Rows are points. Examples show where two turns around zero, p and q, send a point. Where does a point land after both, in the order given? Backwards means that the second turn is done in reverse. Each puzzle has new turns, and all numbers are rounded.

Turn p:
[-3.4 18.6] => [18.0 -5.7]
[-5.4 -1.2] => [1.5 5.3]
[11.3  3.0] => [ -2.6 -11.4]
[ -2.5 -20.4] => [-16.9  11.7]
Turn q:
[3.6 9.5] => [ 7.4 -7.0]
[-13.8 -10.4] => [-4.2 16.8]
[-10.7   9.9] => [13.3  6.0]
[-1.7 -6.8] => [-5.6  4.2]
[22.7 -2.1] => [-10.8 -20.1]
Where do these land?
q, then p: [-5.3  4.8] => [-0.4 -7.1]
q, then p backwards: [  1.6 -16.6] => [  3.0 -16.4]
q, then p: [1.0 8.1] => [-6.9 -4.4]
q, then p backwards: [ 7.0 20.7] => [ 5.2 21.2]
q, then p: [ -4.3 -17.0] => [15.9  7.4]

Turn p:
[-17.0   7.6  -3.2  -9.9] => [ -8.6  13.0   8.2 -12.0]
[ 9.4  2.4 18.3 -8.3] => [  4.2 -18.2   1.2 -12.1]
[-2.1 -8.6  4.8  6.2] => [-5.5 -3.4 -9.5  2.6]
[-8.6 16.8 -2.9  2.5] => [-8.4  4.8 16.6  1.0]
[ 14.1  -5.1 -22.3   6.5] => [17.2  9.9 -2.8 19.0]
[  6.8 -18.1 -12.3  11.9] => [  6.3   5.5 -17.3  17.2]
[-2.6  5.1 17.6 -8.8] => [ -5.2 -11.5   3.7 -15.7]
Turn q:
[  0.9   6.0   7.0 -13.3] => [11.3  9.7 -0.5 -6.3]
[ -7.6 -12.9  -4.8  -1.0] => [  3.3 -10.2  -8.8   7.5]
[-9.1 -2.5 12.0 11.0] => [ -6.7 -10.0  -5.9 -13.3]
[-20.0   5.5   2.4  -1.5] => [ -3.3   4.0 -19.2  -6.5]
[ 28.4  -7.4 -20.4  -2.8] => [ 4.0  0.4 24.8 25.6]
[ 7.3 11.4  3.7  7.5] => [-8.7  6.2  9.5 -6.9]
Where do these land?
q, then p backwards: [-0.6 17.1 -8.2 12.0] => [-21.1   2.5  -2.4   6.8]
q, then p: [ 12.7 -17.2  -9.4  -9.1] => [  0.8 -17.5 -10.1  14.9]
p, then q: [  7.7 -13.3  11.4  -1.1] => [ 4.3 -5.6  0.7 17.8]
p, then q: [-22.1  12.8  -1.1   7.7] => [ -4.5   4.4 -19.6 -17.0]
p, then q backwards: [ 2.4  0.6  7.3 -9.5] => [-0.7 -2.6 11.9  0.9]
